Each row is a point. Two turns around zero, p and q, are shown by what they do to some points. Write where each new point lands after one turn and then the other. Backwards means that the second turn is done in reverse. Each puzzle has new turns, and all numbers are rounded.

Turn p:
[ 18 -24] -> [ 3 30]
[-9 43] -> [-22 -38]
[ -9 -19] -> [19  8]
Turn q:
[32 12] -> [33 -9]
[-31   0] -> [-25  18]
[ 31 -18] -> [ 14 -33]
[-32   6] -> [-22  24]
Where do these land?
q, then p: [14 -1] -> [-2 14]
p, then q backwards: [ -3 -30] -> [ 6 30]
q, then p: [-37  40] -> [-31 -45]
p, then q backwards: [ -3 -22] -> [ 5 22]
p, then q: [29 12] -> [-18  26]

Turn p:
[13  0] -> [13 -2]
[-23  23] -> [-19  27]
[ 38 -20] -> [ 34 -26]
[-11  18] -> [-8 20]
[-16 -22] -> [-20 -19]
Turn q:
[-8 29] -> [-29   9]
[-29 -22] -> [  3 -36]
[5 0] -> [3 4]
[32 -7] -> [23 23]
Where do these land?
q, then p: [-48  -1] -> [-32 -36]
p, then q backwards: [11 -9] -> [ -4 -14]
p, then q: [ 14 -11] -> [18  3]
p, then q: [12 32] -> [-15  30]
p, then q: [ 11 -11] -> [16  1]

Turn p:
[-28 -16  30] -> [-23  19 -32]
[-20 -26 -33] -> [34 32 -4]
[11 24 -7] -> [ -5 -11  24]
[37 18  9] -> [ -5 -40  12]
Turn q:
[ 34  12 -26] -> [-9 43  5]
[-28 -17 -12] -> [  4 -22  27]
[-35  10  13] -> [ 28 -26  -1]
[33 -6 -4] -> [-24  22  -7]
[ 25 -14 -17] -> [-25  19  10]
[-29  15  45] -> [ 27 -36 -33]
Where do these land?
p, then q: [-37  29 -17] -> [ 37  -8 -33]
q, then p: [ 29 -16  33] -> [18 41 13]
p, then q: [-21 -27   4] -> [16 28 13]
p, then q backwards: [ 16 -12 -31] -> [-28  23  -8]
p, then q: [13 27 11] -> [ -4 -32   0]

Turn p:
[ 35 -10  -3] -> [21 21 21]
[  0  12 -38] -> [ 32 -23  -9]
[21  6 23] -> [-3 32 -1]
[-38 -17  33] -> [-52  -9   2]
[-18   9 -14] -> [  2 -21 -13]
Turn q:
[ -4 -32 -46] -> [ 3 56  5]
[-18  12  -5] -> [21 -3  8]
[10 21  0] -> [  9 -12 -18]
[ 5 19 48] -> [-13 -50   1]
[  7 -20   3] -> [-19   9   4]
Where do these land?
p, then q: [-26 -30 -26] -> [-37   6  30]
p, then q backwards: [-5 11 16] -> [18 -7 -5]
q, then p: [ -4   6 -24] -> [20 12 -9]
p, then q: [34 13 35] -> [ 37 -25 -23]

Turn p:
[ 12  -9 -28  15] -> [ -7 -28   8 -18]
[ -8  -7   0 -24] -> [ 1 -4 -8 25]
[  4  48 -22  24] -> [ 30  -5 -18 -46]
[  9  -5  21 -12] -> [-15  17  -7  11]
[-17 -27  28  -3] -> [-8 20 25 27]
Turn q:
[ 24 -13   7 -18] -> [22 11 -8 21]
[ -6 -13 -14   0] -> [-4 18  5 -7]
[ 14 -33 -15  -4] -> [ 3 37  0 13]
[-23  27  27  34] -> [-33 -41 -15 -13]
[-15   3  27  -5] -> [  5 -15 -24 -12]
[  6  29 -32  -8] -> [  8 -10  42  -2]
Where do these land?
p, then q: [ 23 -15 -12 -20] -> [-18  21  -1 -23]
p, then q: [ 32 -25   4  28] -> [ 16  -6 -25 -39]
p, then q backwards: [ 23  29 -18 -26] -> [-15  -9  45   0]
q, then p: [-31  12  19 -11] -> [-14 -24 -12  26]
q, then p: [-30 -14   9  -5] -> [  8 -19 -24  15]
p, then q: [  2  -1 -21   8] -> [  9  17 -11   2]
p, then q: [-19  14  18  25] -> [ 21 -27   0  17]
